Each wall is flat, endless, passes through zero and stands at right angles to its row. A trip goes straight from one point to another. List the walls that it crosses, first one first.

Walls:
(1): +0.20  +0.17
(2): -0.03  +0.21
(3): -0.53  -0.73
(4): +0.51  -0.28
(5): -0.38  -0.22
Trips:
+0.29  +0.26 to -0.03  -0.59 -> 2, 3, 1, 5
-0.55  +0.15 to -0.12  -0.11 -> 2
+0.27  +0.35 to -0.02  +0.60 -> 4
+0.11  -0.23 to -0.20  -0.12 -> 4
-0.91  +0.37 to -0.47  -0.39 -> 2
-0.01  +0.26 to -0.08  +0.69 -> none

Walls:
(1): +0.02  -0.16  -0.06  -0.09  +0.06  +0.10  +0.51  -0.09  -0.11  +0.20  +0.08  +0.05
(2): +0.17  -0.22  +0.31  -0.09  -0.07  -0.25  -0.13  +0.06  -0.74  -0.02  +0.96  -0.50
(3): +0.13  +0.10  +0.02  +0.11  +0.49  -0.56  +0.27  +0.07  -0.45  +0.06  -0.31  -0.22
(4): -0.53  +0.69  +0.28  +0.05  -0.19  -0.33  +0.61  +0.17  -0.06  +0.32  -0.35  -0.30
(5): +0.02  +0.12  -0.01  +0.07  +0.11  -0.17  -0.34  +0.19  -0.51  +1.02  +0.75  +0.53
(6): -0.05  +0.39  -0.20  -0.63  +0.09  +0.64  -0.17  +0.35  -0.37  -0.39  +0.04  +0.27
(7): -0.18  +0.45  +0.35  -0.82  +0.30  -0.33  +0.28  +0.00  -0.16  +0.01  +0.07  -0.31
(8): -0.64  -0.50  +0.21  -0.37  -0.43  +0.14  +0.12  +0.66  -0.41  -0.09  +0.35  +0.69
(9): +0.37  +0.49  +0.21  +0.34  +0.46  -0.28  -0.83  -0.85  +0.22  -0.07  +0.17  +0.34
Trips:
+0.16  +0.62  -0.48  -0.03  +0.10  -0.35  -0.50  +0.03  +0.42  -0.03  +0.73  -0.67 to +0.15  -0.37  +0.02  -0.71  -0.03  -0.08  -0.11  +0.34  -0.55  +0.18  +0.38  +0.24 -> 6, 8, 9, 1, 3
-0.30  -0.15  +0.33  -0.12  +0.38  -0.21  -0.16  +0.13  +0.18  +0.36  -0.36  +0.01 to +0.21  +0.32  +0.42  -0.83  +0.18  -0.73  -0.07  -0.28  +0.26  +0.00  -0.07  +0.47 -> 8, 6

Walls:
(1): -0.05  +0.31  -0.30  -0.46  +0.03  -0.19  -0.16  +0.59  +0.99  -0.26  -0.16  -0.24  -0.50  +0.09  -0.57  +0.05  -0.38  -0.58  -0.18  +0.08  -0.10  -0.34  +0.28  +0.26  -0.74  +0.05  -0.07  +0.14  +0.41  -0.04  -0.13  -0.02  +0.12  -0.10  +0.37  +0.03  -0.79  +0.26  +0.40  -0.01  -0.23  +0.34  -0.51  -0.10  -0.36  +0.19  -0.05  -0.12
(2): -0.07  +0.01  +0.42  +0.22  -0.09  -0.06  -0.63  -0.44  -0.24  +0.90  +0.37  +0.23  -0.50  -0.65  -0.41  +0.24  +0.15  -0.28  -0.05  -0.38  -0.12  -0.04  -0.06  -0.50  -0.65  +0.11  +0.11  +0.43  +0.27  -0.55  +0.04  -0.05  +0.45  +0.12  +0.33  -0.11  -0.35  -0.48  -0.18  +0.40  -0.38  -0.14  -0.38  +0.49  +0.34  +0.35  +0.15  -0.13
(3): -0.36  -0.12  +0.05  +0.56  -0.48  +0.54  +0.16  -0.11  +0.35  -0.62  -0.25  +0.44  -0.01  -0.15  +0.11  -0.81  +0.34  -0.62  +0.27  +0.03  +0.01  -0.02  +0.25  +0.07  -0.05  +0.43  +0.01  -0.10  +0.05  -0.43  +0.31  -0.32  +0.23  -0.03  +0.02  -0.60  +0.09  -0.46  +0.34  +0.87  -0.37  -0.05  +0.24  -0.45  +0.18  -0.69  +0.54  +0.68
(4): +0.16  +0.19  +0.53  +0.11  -0.43  -0.13  -0.14  +0.27  -0.08  -0.38  +0.41  +0.29  +0.06  -0.38  -0.09  -0.56  -0.46  +0.25  -0.23  -0.24  +0.02  +0.63  -0.21  +0.03  +0.18  +0.20  -0.46  +0.25  +0.17  +0.29  +0.24  +0.26  -0.17  +0.30  +0.24  +0.01  +0.51  +0.73  -0.55  -0.12  +0.37  +0.07  -0.19  -0.04  -0.51  +0.27  +0.37  -0.33
(5): +0.09  -0.06  +0.11  +0.08  +0.31  +0.32  -0.21  -0.07  +0.59  +0.13  -0.34  -0.52  -0.10  +0.40  -0.47  -0.17  +0.01  +0.08  -0.05  -0.28  +0.59  +0.10  +0.51  +0.29  +0.29  -0.36  +0.20  +0.13  +0.19  +0.33  +0.36  +0.53  -0.58  +0.15  +0.43  +0.34  -0.51  -1.12  -0.73  +0.46  +0.15  -0.13  -0.15  +0.02  +0.73  -0.07  -0.23  +0.34
(6): -0.10  -0.13  +0.06  +0.71  +0.23  +0.01  +0.50  -0.33  +0.26  -0.48  +0.02  +0.36  -0.22  -0.07  +0.07  +0.59  +0.34  -0.03  +0.42  +0.40  -0.02  -0.73  +0.33  -0.08  +0.88  -0.01  -0.44  +0.10  -0.09  -0.14  -0.20  +0.06  +0.23  -0.07  -0.07  -0.15  +0.22  +0.39  -0.43  -0.68  -0.07  -0.78  +0.11  +0.00  -0.34  +0.14  -0.39  +0.29
(7): +0.23  -0.17  -0.13  -0.43  +0.05  -0.07  +0.45  -0.19  +0.69  -0.56  -0.29  -0.09  +0.61  -0.29  +0.24  -0.16  -0.29  -0.37  +0.11  +0.38  -0.33  -0.29  +0.73  +0.06  -0.24  -0.24  -0.55  -0.65  +0.10  -0.53  -0.74  -0.17  -0.69  -0.04  -0.49  -0.07  -0.21  -0.53  -0.13  +0.14  -0.50  -0.46  +0.30  -0.27  +0.16  -0.17  +0.37  +0.12
(8): -0.52  -0.22  +0.22  -0.08  -0.70  +0.11  +0.29  -0.12  +0.49  -0.57  -0.47  +0.12  +0.19  -0.76  +0.48  -0.20  +0.26  +0.14  +0.15  +0.09  -0.18  +0.27  -0.55  +0.43  +0.19  -0.02  -0.45  +0.11  -0.07  -0.34  +0.14  +0.18  -0.62  -0.12  -0.25  -0.11  +0.46  +0.14  -0.05  -0.30  +0.18  -0.58  +0.23  +0.33  +0.54  +0.43  -0.57  +0.35
Trips:
+0.25  -0.04  +0.42  +0.08  -0.02  +0.24  +0.00  -0.16  -0.75  -0.45  -0.58  -0.26  -0.29  -0.17  -0.24  -0.44  +0.00  +0.29  -0.12  -0.46  +0.19  -0.18  +0.70  -0.06  +0.24  +0.25  +0.48  -0.36  -0.25  -0.28  -0.71  +0.26  -0.93  -0.40  -0.30  -0.42  -0.25  +0.13  -0.35  -0.52  +0.48  -0.65  +0.64  -0.26  -0.30  +0.23  +0.00  +0.23 to +0.12  +0.24  -0.18  +0.11  +0.29  -0.33  -0.06  -0.37  +0.09  -0.11  +0.25  +0.48  +0.62  +0.03  +0.33  -0.10  -0.31  -0.53  +0.36  +0.05  -0.50  +0.55  -0.49  +0.71  +0.55  -0.13  -0.37  -0.15  +0.03  +0.22  +0.19  +0.40  -0.07  -0.10  -0.12  +0.04  -0.12  +0.43  -0.38  +0.28  -0.32  +0.09  +0.24  +0.09  -0.54  -0.10  -0.26  +0.01 -> 5
-0.74  -0.21  -0.03  -0.20  -0.27  -0.24  +0.41  -0.19  -0.21  -0.21  +0.04  -0.27  -0.42  -0.25  -0.03  -0.29  -0.24  +0.17  +0.41  +0.56  +0.48  -0.39  +0.29  -0.01  +0.54  -0.32  -0.28  +0.13  +0.10  +0.22  -0.12  -0.67  +0.63  -0.14  -0.61  -0.25  -0.01  -0.15  -0.06  +0.63  -0.22  -0.22  -0.32  +0.15  +0.22  +0.53  +0.18  +0.25 to -0.36  -0.42  -0.21  +0.06  -0.18  -0.18  +0.40  -1.07  +0.21  +0.43  +0.06  -0.01  +0.05  +0.19  +0.16  +0.21  -0.40  +0.23  -0.85  +0.32  -0.45  +0.42  +0.34  +0.35  -0.76  +0.92  -0.29  +0.02  +0.17  +0.52  -0.06  +0.02  +0.02  -0.10  -0.10  -0.16  -0.22  -0.53  +0.02  +0.09  +0.02  +0.06  -0.05  +0.42  -0.22  -0.02  +0.02  -0.44 -> 1, 6, 8, 3
+0.04  -0.44  -0.36  +0.11  +0.10  +0.19  -0.13  -0.03  -0.37  +0.18  -0.54  +0.38  -0.45  -0.10  +0.15  +0.45  +0.40  +0.77  -0.86  +0.30  +0.17  -0.09  -1.08  +0.40  -0.35  +0.19  +0.36  -0.15  -0.11  -0.14  +0.35  +0.51  +0.51  -0.71  +0.21  +0.37  +0.70  -0.25  -0.25  -0.21  -0.74  +0.43  -0.07  +0.44  -0.05  +0.00  -0.27  +0.72 to +0.08  +0.09  +0.32  +0.02  +0.48  +0.04  -0.55  -0.06  +0.13  -0.03  +0.17  +0.19  +0.31  -0.04  -0.38  -0.60  -0.49  -0.41  -0.48  +0.53  +0.19  -0.53  -0.01  +0.06  +0.15  +0.36  +0.18  -0.17  +0.36  +0.91  -0.12  -0.18  +0.04  -0.05  -0.22  -0.79  -0.75  -0.30  -0.69  -0.04  -0.73  +0.03  -0.43  -0.34  +0.05  +0.08  +0.41  +0.37 -> 5, 8, 3, 1, 7, 4
-0.35  -0.29  +0.30  -0.63  -0.22  -0.04  +0.12  +0.61  -0.10  +0.36  +0.25  -0.11  -0.16  -0.07  +0.42  -0.26  +0.37  -0.14  +0.15  -0.18  +0.71  +0.62  -0.28  -0.19  -0.06  -0.35  +0.29  +0.10  -0.55  -0.02  +0.19  -0.12  -0.95  -0.17  +0.18  -0.17  -0.27  +0.06  -0.40  +0.06  -0.09  +0.02  +0.70  +0.19  -0.17  -0.07  +0.20  +0.10 to +0.33  +0.24  -0.08  +0.13  -0.07  +0.10  +0.27  -0.07  +1.03  +0.16  +0.06  -0.05  -0.17  +0.09  +0.13  +0.30  -0.13  -0.26  +0.51  -0.34  +0.24  +0.11  -0.49  -0.47  -0.42  +0.37  -0.31  -0.25  -0.61  +0.20  -0.97  -0.74  -0.22  +0.07  +0.61  +0.23  +0.40  +0.43  -0.18  +0.12  -0.16  -0.15  +0.24  +0.05  -0.32  +0.01  +0.82  +0.06 -> 7, 3, 5, 1, 8, 6
